Every row gives one point. To make a cloud, some directions were put in groups of two or more. Within a group, all points are equally far from the middle, so they leave a hole (a ring in 2 directions, a hollow ball in 3). The other directions are filled evenly. Then the cloud was stretched, turned, moved and blurred a little. How many holes are there, and how many directions does each take, smallest first?
(in the rows, 128 means zero)

Cloud, 19 rows:
[[118 185 103]
 [106 107 151]
 [142 139 123]
 [120 171 103]
 [139 143 143]
 [ 97  72 144]
 [128 139 108]
 [153 118 134]
 [146 108 157]
 [ 63 140 100]
 [ 69 130 100]
 [ 77 117 130]
 [136 140 146]
 [134 127 152]
 [ 99  90 148]
 [129 157 110]
 [ 84  95 111]
 [123 187 128]
 [130 118 110]]
Holes: 1 (2)

Cloud, 31 rows:
[[157 140 152 121]
 [ 99 100 137 135]
 [128  59 137 124]
 [103 154 122 148]
 [159 129 103 116]
 [140 139 134 133]
 [ 86  70 175 124]
 [158 141 110  99]
 [128  94 148 153]
 [ 99 121 113 148]
 [123 115 152 153]
 [120  79 108 130]
 [138 104 156 137]
 [100  74 135 138]
 [184 122 132  83]
 [209 163 145 134]
 [132 135 159 153]
 [155 146 180 117]
 [ 81  96 120 142]
 [106 155 151 163]
 [161 119 173 156]
 [114 122 188 184]
 [120 135 165 124]
 [105 112 116 148]
 [106 115 148 158]
 [157  74 154 113]
 [122 119 143 120]
 [121 152 121 126]
 [171 106 135  93]
 [140 147 135 126]
 [ 91 126 144 141]]
Holes: 0

Cloud, 50 rows:
[[100  86 143 168 166 141]
 [111  92 165 144 186 154]
 [131 151 126 185 131 104]
 [143 107 143 158  95 118]
 [ 88 132 135 175 126 120]
 [136 116 139 143  99 178]
 [108  93 137  98  98 148]
 [124  97 160 149 100 157]
 [124 182 119 145  98 133]
 [145 107  92 170 128  97]
 [138  68 155 108 140 126]
 [162 118 108 126  90 110]
 [ 84 143 134 137 144 118]
 [142  91 139  97 130 112]
 [155 101  90 141 142 154]
 [129 171 121 157 127 136]
 [119 128 147 150  85 147]
 [134  92 111 185 138 105]
 [132 151  86 175 127  82]
 [107 107 146 172 121  89]
 [129 141 155 113 129 101]
 [141 119 136  93 140 184]
 [114  94 141 139 192 151]
 [147 129  91 125 121 151]
 [116 158 125 110 140 146]
 [100 107 128 154 138  73]
 [126 154 124 139 166 129]
 [115 136 119  88 118 146]
 [132  81 132 132  88 163]
 [133  89 117  89 149 167]
 [134 166 145 132 137 110]
 [ 99 123 160 143 126  93]
 [103  94 168 137 123 181]
 [137 113 102 177 117  79]
 [ 98 129 148 146 148  90]
 [129 140 148  92 119 147]
 [169  92 145  95 137 162]
 [140  44 143 106 147 140]
 [129  55 120 113 165 140]
 [165 113 153 129 151 131]
 [113 115 158 163 113 164]
 [118  88 148 137 149  93]
 [ 86 131 154 135 109 144]
 [ 87 141 153 131 131 134]
 [137  57 143 130 179 122]
 [122 113 124  86 129 161]
 [166 108 122 143 111 109]
 [121 122 159  93 121 151]
 [129  98 179 122 171 161]
 [ 94 113 138 174 139 100]]
Holes: 2 (2, 3)

Cloud (71 x 8):
[[139 139  79 114 111 135 132 148]
 [135 166 101  90 126 123 151 135]
 [173 122 107 107 124 145 142 106]
 [143 171 135  76 149 117 139 153]
 [154 140  83 109 128 122 116 157]
 [103 112  92  92 149 129 143 158]
 [ 98  97 116 159  81 136 119 165]
 [120 147 124 110 148 117 112 121]
 [ 91 179  86 130 122 103 159 141]
 [155  73 124 110  97 131 100 142]
 [131  99 119 122 109  78 130 136]
 [134 120 142 127 122 163 180 126]
 [ 95 182 110 106 126 139 113 135]
 [119 130  86 157 135 173 146 127]
 [112 108 117 118  94  87 141 153]
 [148 111 125 102 129 155 150 102]
 [103 157 122 104 121 119 144  98]
 [110 110 128  65 144  97 185 142]
 [145  86 143 139 104 162 153 141]
 [164 130 101 113 120 155 154  79]
 [ 90 181 102  97  92 102 137 164]
 [128 121 134  84 159 166 132 135]
 [160  94  84  87 149 128 122 139]
 [141 164  85 109 128 133 116  87]
 [141  96 151 118  99  98 117 139]
 [118 179  71  97 128 143 143 150]
 [136 149  83 137 128 150 149  92]
 [110 167 101 154 126 112  92  98]
 [137 190  81 140 125 170 100  90]
 [108 175 117 134 144 132 134 134]
 [ 78 140 104 150 122 173 163 147]
 [103 163 102 118 117  85 100 166]
 [ 84 136 134 144 124 138 150  99]
 [ 85 164  96 166 134 143 138 127]
 [120 157 149 148 104 106 143 143]
 [ 94  99 138  96 110 132 157 147]
 [102 122 152 101 142 172 163 126]
 [104 154 102 135 114 114 112  81]
 [160 107  96 142 139 142  93  97]
 [102 105 115 159 130 131 104 154]
 [122  96 154 120 142 144 174 123]
 [117 133 124 155 110 148 111  77]
 [108 162 114 129 124 126 104 116]
 [154  72 150 145  95 156  87 100]
 [140 125 133 116 149 138 166  77]
 [114 163 126 115  87  96 129 149]
 [ 81 179 141 157  92 120 134 134]
 [ 85 130 112 163 138 169 143  87]
 [ 84 106 155 142 102 120 174 142]
 [147 129 103 119  79 142  75 135]
 [152  90 136 155 141 193 173 129]
 [ 86 134 129 172 155 140 160 123]
 [101 144 112 118  95 102  88 109]
 [153  94 122 161 129 168 162 107]
 [117 162  93 151 130 109 121  93]
 [115 182 103 132 143 143 120 102]
 [151 128 126 109 107 132  73 123]
 [111 124 119 149 106 182 123 157]
 [140 103  93 173 113 144 108 107]
 [ 80 169 107 106 102 109 118 113]
 [155 122 127 152  88 141 121  98]
 [107 176 122 123  98 136 124 136]
 [125 197 127  86 145 171 174 155]
 [150 146  92 126 122 146  59 153]
 [170  64 150 124 101 138  83 115]
 [165 147 108 111 111 126  99 116]
 [ 96 132 137 118 138 192 186 162]
 [116 150 152  83  92 116 162 155]
 [105 180 134 152 133 117 146 137]
 [172 141 118 110 145 188  84  95]
 [143 117 107 139 120 184 165 132]]
Holes: 0
